Each row is a point. Any point is a mix of the corners, with weights that add up to 1. It lies inside the corners' shape when no weight is negative. Is each point inside? If not, which corners have a negative weight?
In the rows, 128 means zero.

Corners:
(1): [163 127  92]
(2): [136 131 149]
(3): [114 151  90]
(4): [ 94  50 176]
Points:
[124 131 148] -> outside (1)
[160 165  72] -> outside (4)
[141 110 136] -> outside (3)
[113 104 157] -> outside (1)
[117 130 138] -> outside (1)
[ 99  61 168] -> inside
[132 131 139] -> inside
[ 99  61 154] -> outside (2)

Corners:
(1): [116 144 112 192 112  20 162 131 168]
(2): [103  97 103 118  46 160 164 113 128]
(3): [153 126 157 117 206  89 142 128 113]
(4): [212 108  78 198 143 185 125  98  80]
(5): [ 73 128  93  74 175 126  89 143  84]
(6): [132 102 148 130 175 106  76 121  99]
(7): [128 139  89  88  19 135 112  93 118]
(8): [ 97 169 134 105 142 133 147  68 103]
(9): [108 183 153 140 103 119 189 142 155]
(10): [178 106 126 178  91  99 146 148  71]
Points:
[ 91 134 137 126 139  92 124 126 113] -> outside (3, 4, 7)
[115 112 149 114 175  82 125 123 104] -> outside (4, 7, 9)
[134 125 118 123  99 120 116 113 109] -> inside
[145 116 111 146 103 112 125 126 113] -> outside (8)
[123 126 135 138 130  78 130 136 129] -> outside (4, 8)
[129 138 131 122 123 135 142 119 112] -> outside (1)

Corners:
(1): [142 138 126  58 166 113 108 143  94 114 207 130 139 143 145 131 169  98
 131  83]
(2): [113 111 125  80 165 100  62 147 138  52 174 155 121 166 143 117 137 128
 188 182]
(3): [134  42 135 239 122 173 162 171 157 108 138 163 160 180 121 169   8 175
 179 169]
(4): [116  50 166 190 142 150 181 150 161  58 127 192 171 185 102 167  32 172
 132 195]
(5): [143 166 130  89 179  97  99  78  55 144 138 161  90 149 104 102 174 131
 113 105]
(6): [118 133 164 106 122 129 122 113  74 178 155  67 142  18 141 119 129 130
 122  34]
(7): [ 81 174 100 103 124 114  94 148 112 129 162 114 127 154 142 153 120  87
 140 135]
(8): [184 129 167 128  93 135 149 143 165 165  99  75 158  77 169 104 108 191
 123  81]
(9): [153 169 150  88 131  94  80 121 117 105 130 180 135 165 136 173 165  90
 202 150]
(10): [150 139 130 160 127 151 126 129 140 127 124 130 171 108  88  50 160 134
 152 128]
(11): [161 105 123 190 192 130 132 139 152  84 118 170 145 126 135 156  72 118
 129 193]
(12): [ 79 121  81  81 115 142 154 111 147 108 154 129 102  48 159  88 174 132
 154 120]
(13): [106 128 165 153 164 145  89 115 116 135 108 111  87 210 164 134 120  64
 158 133]
(14): [135 131 125  74 113 121 101 150  72  84 147 118  94 157 147 179 147 114
 119 117]
(15): [130  99 136 170 125 100 164 151 104 152  79  77 153  87 106  51 124 175
 137  19]
(16): [137 141 148 128 107  79  78 107 120 129 168 172  79 130 109 154 144  81
 130 107]
(17): [113  88 136  56 147 125  82 167 130 164 177 113 128 122 135 163 185 119
 160 122]
(18): [ 95 161 128 112 141 183 143  88 170 159 118  42 147  53 101  96 158 140
 175  62]
(19): [140  88 155 247 152 112 164  95 168 128 126 125 170 165 132 161  93 163
 151 188]
(20): [105 144 156 159 142 153 174 182 108 111 162  94 116  60 123  77 118 180
 130  63]
(21): [168 125 155  85 151  80 120 144  66 114 168 127  94 146  89 103 120  94
 148 136]
Points:
[132 121 138 122 139 114 128 137 110 125 138 115 125 122 119 109 128 128
 147 106] -> inside
[132 118 139 116 137 117 108 137 127 129 149 131 124 125 129 137 138 123
 146 121] -> inside
[131 128 143 134 153 141 137 124 121 139 139 119 138 108 131 122 121 132
 139 119] -> outside (2, 14, 15, 16)
[126 123 130 141 147 121 130 132 116 106 151 133 121 139 118 116 121 125
 138 124] -> outside (6, 8, 9, 17)
[130 121 140 144 147 133 121 135 130 113 127 141 138 134 122 137 111 132
 144 135] -> outside (1, 12, 19, 21)
[122 132 136 118 157 135 106 144 112 105 161 144 125 140 125 136 130 114
 146 126] -> outside (8, 12, 15, 19, 21)
[135 112 133 137 144 138 137 137 142 104 152 133 134 122 117 119 120 153
 148 139] -> outside (6, 7, 9, 13, 15)
